Each row is a point. Two turns around zero, p and q, are shown by what they do to some points. Where does a point land after both, in the order given? Backwards means that the second turn is done in reverse. Each puzzle has new turns, and all numbers are rounded.

Turn p:
[ 0.3  1.1 -2.3] => [-0.1  0.3 -2.5]
[-4.5  1.3 -3.1] => [-4.8  1.4 -2.5]
[ 2.5 -3.8  3.8] => [ 2.7 -3.1  4.3]
[ 0.2  1.7 -2.5] => [-0.1  0.8 -2.9]
[ 1.4 -0.3  4.1] => [2.3 0.5 3.6]
Turn q:
[-1.9  1.2 -3.6] => [-2.4  2.0 -2.9]
[1.2 1.1 0.6] => [1.6 0.7 0.2]
[-2.8  3.1 -1.6] => [-2.1  3.9 -0.7]
[ 1.0 -4.1  5.7] => [ 1.3 -4.8  5.1]
[ 2.6 -1.3 -1.1] => [ 1.7 -1.8 -1.8]
Where do these land?
q, then p: [ 2.9 -1.1 -1.8] => [ 0.8 -2.7 -2.2]
q, then p backwards: [-2.1 -0.5  4.0] => [-1.7 -1.9  3.8]
q, then p: [ 2.8 -0.1  1.4] => [ 2.7 -1.5  0.3]
q, then p: [-5.3  3.9 -2.6] => [-3.5  5.9 -1.8]
q, then p: [ 1.8 -2.2 -0.9] => [-0.1 -2.9 -0.6]
